Each row is a point. The last column is the point's height on a tilted bowl or saddle (a function of degree 2), plus a little noise. Count its main directions that bend up, bend down and stay straight.
In the rows, zero is written as 128.

Points (17 x 4):
[[140 148 140 139]
 [ 71 178 137  49]
 [142 123 118 147]
 [151  93 118 136]
 [165  97 159 126]
 [ 70 116 123 118]
 [158 157 118 133]
 [118 148 146 123]
 [155  91 131 124]
 [145  76 112 135]
 [164  89 123 121]
 [ 92 106 132 119]
 [113 146 147 118]
 [200  90 115  77]
 [153 114 116 141]
 [ 74 109  97 188]
 [159 207  89  72]]
Directions: 1 up, 2 down, 0 straight

Points (24 x 5):
[[103 177 163  92  95]
 [ 88  71  89 170 125]
 [107 120 103 106 169]
 [151 100 116 178  87]
 [121 121 119 131 131]
 [154 137 108 136 127]
 [117 132 152 138 118]
 [138 115 133 124 127]
 [ 93 104 156 114 139]
 [161 143 132 114 131]
 [123 138 133 107 129]
 [124 119 167 175 127]
 [182 174 115 133 164]
 [ 91 117 116 191  96]
 [173 121 109 145 120]
 [ 89 119 191 110  97]
 [ 79 143 210 152 131]
 [133 102 141  67 138]
 [100 136 150 146 124]
 [130  86 116 175  98]
 [ 63 137  88 100 233]
 [109 146 128 185 107]
 [143 149  77 121 166]
 [189  97 175 182 166]]
Directions: 3 up, 1 down, 0 straight

Points (73 x 9):
[[154 181 137 145 138 120 149 122 126]
 [128 171 128 119 192 104 108 180 144]
 [160  67  98 100 159 117 206 173 117]
 [113  54 110 100 130 128  96 137  78]
 [ 95 146 172 126 124  82 150 115 124]
 [ 43 127 125  92 149 104  96 140 142]
 [104 166 150 153 186 158 148 166 119]
 [176 169 211 147 100  85 164 122  87]
 [174 132 134 145  89 127  78 161  92]
 [153 171  98 156 133 148 123  92 111]
 [136 133 112 138 162 109 104 146 128]
 [130  90 140 151  94 142  97 150 110]
 [112 134 191 151 142 142 162 121 118]
 [129 107  88  85 117 170 182 123 141]
 [152 146 102 122 110 137 155 129 141]
 [127 115 112 130 118  93 103 147 119]
 [177 149  84 165 125 177 146 128 157]
 [110 110 194 115  91 110 143 123 105]
 [101 161 131 154 113 125 138 107 117]
 [131 116 116  81 138 158 186  62  89]
 [120 214 106 132 154 174 136 131 110]
 [118 199 156 127  84 103 108 186 109]
 [130 110 119 156 177 149 109 108 115]
 [109 148 121 151 134 192 102 118 113]
 [181 137  92 110 106  88  97 156  93]
 [138 132 102  70 144 147  65 149  74]
 [ 78 176 171 109 111 139 150 118 122]
 [134 101 173 155 114 115 159 126 118]
 [149 175 158 160  94 155 142  87 121]
 [166 135  74 151 169 107 169 138 140]
 [143 196 116 112 155 180 116  67  77]
 [156 115  95 177 135 115 147 145 134]
 [145 138 147 155 137 149 180 124 139]
 [ 91 162 127 104 107  99 140 112 113]
 [103 136 113 138  93 156 105 112 108]
 [138 115 127 167 101 152 135 131 138]
 [ 99 120  85 132 145 138 106  74  86]
 [156 118  77 126 153  94 109 133 118]
 [149 136 112  98 104 109 166 103 115]
 [ 92 177 158  97  89 154 116 121 113]
 [138 102 113 158 108  95 143 124 126]
 [162 128  81  71  77 113  73  83  12]
 [ 99 172  64  94 176 180 168 172 131]
 [135 160  87  28 143 134 127 166  96]
 [189 130 140  44 118 115 126  88  37]
 [106 126 143  99 151 111 144 168 133]
 [134 165 140 165 115 181 105 150 116]
 [162 143 156 103 158 146  62  87  78]
 [183  75 168  88 211  93  98 144  49]
 [144 156 148 103 160 111  73 118 114]
 [116 167  97  97  78  65  96 137  88]
 [138 177 111 113 148 147 129 106 115]
 [124 108 147 198 157  81 204 170  74]
 [137 150 192  81 130  81 144  70  66]
 [ 90  91 116 107 171 122 116  98  99]
 [140 140 115 105 199 109 127 105 116]
 [125  95 185 128 103 200 144 115 139]
 [116 102 119 106 143 157 112  69  87]
 [134 150  95 141 135 126 117 169 122]
 [121 135 123 106 161 130 136 138 131]
 [103 109 151 162 124  86 155 151 115]
 [132 141 121 114 130 145  91 136 113]
 [113 148 154 111 111  88  99 180 129]
 [ 58 183 118  98 153 118 125 111 129]
 [ 90 137 123 138 116 110 105 156 125]
 [ 94 102 141 102 155 123 137 191 117]
 [115 104 141  90 105 144 101  99  90]
 [144 113  88 117 147 108 131 192 119]
 [138 101  75 147 176  95 143  90 113]
 [144 159 133 105 156 122 123  76  98]
 [156 166 121 104  68 218  89 141 103]
 [107 119 128 160 113 143 149 193 112]
 [106  93 118  98 122 142  98  79  77]]
Directions: 1 up, 5 down, 2 straight
